Every row gives one point. Any point is a mix of the corners, with weights that add up to 1. It lies inside the corners' shape when no weight is negative. Say inside or outside, and name the corners with a negative weight.
(in the rows, 128 means zero)

Corners:
(1): [ 77 181]
(2): [128  73]
(3): [147 121]
Points:
[ 94 180] => outside (2)
[103 129] => inside
[120  94] => inside
[ 73 206] => outside (2)
[122  77] => outside (3)
[128  80] => inside
[125 153] => outside (2)
[126  81] => inside
[148  81] => outside (1)

Corners:
(1): [101 195 166 103]
(2): [ 68  92  84 173]
(3): [182  67 188 111]
(4): [124 186 102 167]
(5): [128  96  92  65]
Points:
[145  84 153 128] => inside
[123 171 110 156] => inside
[ 96  97 108 155] => inside
[106 176 155 109] => inside

Corners:
(1): [ 86  93 217  87 101  97]
(2): [200 167 175 105  78 129]
(3): [131 136 102 112  78 119]
(4): [ 88 116  99 191 112 204]
(5): [ 98  92 102 101 155 126]
(6): [139  86 121 141 113 109]
(7): [ 79  21  81  77 128 249]
Points:
[128 107 132 127  97 137] => outside (5)
[106  90 158 111 109 125] => inside
[153 149 125 138  92 126] => outside (1, 7)
[ 95 109 116 162 111 182] => inside
[148 131 139 120  96 147] => inside
[105  93 110 119 125 167] => inside
[ 81  57 125 105 108 189] => outside (2, 5)
[114 119 131 119  96 145] => outside (6)

Corners:
(1): [146 125 108  84 138 168 164  84 153]
(2): [105 130 141  80 184 159  90 103  95]
(3): [129 132  66  93 128 177 102  98 121]
(4): [233  35  88 211 109  95 158 111 181]
(5): [111 158 133  55 203 208  85 183 112]
(6): [126 142 187 141 132 121  58 149 191]
(7): [194  30 145 221  87 162 144  69 201]
(8): [195 116 122 129 129 164 138 110  96]
(9): [ 58 180 153 117 183 180 102 169 124]
(10): [133  90 134 110 105 154 130 149 122]
Points:
[127 131 158 112 152 170 103 129 138] => outside (3, 4)
[178  72 141 180 109 153 138 108 176] => outside (2, 3)
[165 105 109 115 139 139 118 112 136] => outside (7, 9)
[178  76 126 154  96 146 142  97 168] => outside (2, 5, 9)
[134 122 112 116 138 162 105 113 135] => inside

Corners:
(1): [150  57 117  84 128 162  94 106 113  29 176 103]
(2): [173  76  75 140 184 100 137  99  87 110 183 161]
(3): [187 124 208  86 116 198  99  48 182  61 140 170]
(4): [ 62 148 199 111 168 126 161 109 200 178 140  89]
(5): [ 32 210 190 169 165 118 132 126 208 103  97  64]
(6): [168 152 122 103 118  97 103 179  89 134  73 135]
(7): [ 83 189  93 184 112 134 136 102 194 125 169  84]
(8): [154 132  74 141  87  85 216  96  80 114 134 196]
(9): [ 77  89 112 124 121 132 126 139  60 151  37 164]
(10): [165 144  87  98 152 177 171  84 171  82  86  91]
(11): [184  65 120 169  67 117 197 125  34 170 105 145]
(12): [166  91  50 143 103 159 183 185  23 146 135 205]
(13): [ 71  87 138 129 119  79  98 213 150 138 106 142]
Points:
[153 129 136 127 125 142 149  99 123 121 117 142] => outside (1, 13)
[ 98 122 104 158 126  94 152 144 105 155 125 143] => outside (1, 3, 10)
[185 109  88 133 101 106 149 150  84 129 120 171] => outside (1, 4, 5, 9)
[128 123 107 145 100 113 158 133 104 124  80 109] => outside (2, 3, 4, 12)
[142 138 134 140 108 128 173 129 126 150 114 133] => outside (1, 2, 9)
[128 145 125 122 138 148 133  99 153  94 138 125] => outside (11, 13)
[134 105 105 147 121  99 152 148 100 134 147 142] => outside (3, 9, 10)
